Each row is a point. Each copy is the shape, with its points in the same order, turned, moved and blurred by noise. Is it also mirrored, or only turned?

Shape (7 x 3)
[[-0.08  0.18  0.43]
 [ 0.05  0.03 -0.22]
 [-0.46  0.16  0.46]
 [ 0.15  0.54 -0.08]
 [-0.42  0.00 -0.09]
 [-0.09 -0.01 -0.86]
 [-0.56 -0.34  0.32]]
Copy 1 (7 x 3)
[[-0.14  0.24  0.35]
 [ 0.06  0.22 -0.24]
 [-0.44  0.03  0.42]
 [-0.10  0.71 -0.12]
 [-0.31 -0.08 -0.12]
 [-0.01  0.07 -0.90]
 [-0.24 -0.45  0.19]]
Copy 1 is: only turned
Copy 2 (7 x 3)
[[-0.40 -0.05  0.61]
 [-0.06 -0.04  0.02]
 [-0.76  0.01  0.52]
 [ 0.07  0.31  0.38]
 [-0.50  0.03  0.03]
 [ 0.02  0.21 -0.61]
 [-0.90 -0.27  0.12]]
Copy 2 is: only turned
Copy 3 (7 x 3)
[[-0.41  0.11  0.33]
 [-0.03 -0.11 -0.21]
 [-0.73  0.20  0.19]
 [ 0.12  0.36 -0.01]
 [-0.50 -0.01 -0.30]
 [ 0.12 -0.19 -0.84]
 [-0.89 -0.28 -0.01]]
Copy 3 is: only turned

Shape (9 x 3)
[[-0.17 -0.33 -0.45]
 [-0.25  0.22  0.18]
 [-0.21 -0.51 -0.14]
 [-0.11  0.25 -0.47]
 [-0.39 -0.59 -0.23]
 [-0.44  0.31  0.55]
 [ 0.28 -0.02 -0.50]
 [ 0.29 -0.25 -0.38]
 [ 0.39  0.13  0.50]]
Copy 1 (9 x 3)
[[-0.43 -0.24 -0.45]
 [-0.32 -0.26  0.33]
 [-0.77 -0.05 -0.36]
 [ 0.06 -0.44 -0.22]
 [-0.81 -0.18 -0.39]
 [-0.52 -0.29  0.76]
 [ 0.08 -0.06 -0.38]
 [-0.07  0.02 -0.38]
 [-0.01  0.37  0.48]]
Copy 1 is: mirrored
Copy 2 (9 x 3)
[[ 0.55  0.22  0.23]
 [-0.28  0.27 -0.07]
 [ 0.32  0.05  0.41]
 [ 0.26  0.50 -0.26]
 [ 0.28  0.19  0.60]
 [-0.73  0.28  0.04]
 [ 0.53  0.05 -0.33]
 [ 0.51 -0.09 -0.07]
 [-0.38 -0.42 -0.28]]
Copy 2 is: mirrored
Copy 3 (9 x 3)
[[-0.12 -0.30 -0.55]
 [ 0.24  0.08  0.09]
 [-0.12 -0.53 -0.37]
 [-0.05  0.28 -0.50]
 [ 0.02 -0.62 -0.43]
 [ 0.44  0.11  0.38]
 [-0.46  0.10 -0.50]
 [-0.55 -0.09 -0.41]
 [-0.40  0.13  0.50]]
Copy 3 is: mirrored
Copy 4 (9 x 3)
[[-0.23  0.38  0.55]
 [-0.17 -0.10 -0.19]
 [-0.32  0.05  0.50]
 [ 0.04  0.55 -0.05]
 [-0.52  0.08  0.60]
 [-0.32 -0.28 -0.55]
 [ 0.35  0.43  0.31]
 [ 0.27  0.30  0.45]
 [ 0.42 -0.53 -0.26]]
Copy 4 is: mirrored

Shape (7 x 4)
[[-0.28 -0.16 -0.22  0.11]
 [ 0.64  0.72 -0.08  0.07]
 [ 0.11 -0.48 -0.47 -0.12]
 [-0.61 -0.11  0.48 -0.20]
 [ 0.51  0.04 -0.05  0.03]
 [-0.39  0.13 -0.08  0.00]
 [ 0.04 -0.82 -0.26  0.31]]
Copy 1 (7 x 4)
[[-0.16 -0.23 -0.19  0.08]
 [ 0.23  0.98 -0.15 -0.06]
 [ 0.37 -0.35 -0.18 -0.10]
 [-0.63 -0.21  0.44  0.05]
 [ 0.39  0.38  0.04  0.13]
 [-0.42 -0.06 -0.16 -0.05]
 [ 0.38 -0.64 -0.08  0.38]]
Copy 1 is: only turned
Copy 2 (7 x 4)
[[-0.17 -0.09 -0.18  0.15]
 [ 1.02  0.26 -0.23 -0.36]
 [ 0.14 -0.60 -0.22  0.36]
 [-0.38  0.19  0.57  0.06]
 [ 0.58 -0.28 -0.07 -0.18]
 [-0.07  0.24 -0.04  0.11]
 [-0.25 -0.84 -0.25  0.02]]
Copy 2 is: mirrored
Copy 3 (7 x 4)
[[-0.27 -0.05 -0.50  0.00]
 [ 0.48  0.51  0.22  0.52]
 [ 0.06  0.18 -0.83 -0.29]
 [-0.45 -0.47  0.14 -0.41]
 [ 0.51  0.18 -0.21  0.09]
 [-0.38 -0.02 -0.13  0.06]
 [ 0.14 -0.31 -1.04 -0.16]]
Copy 3 is: only turned
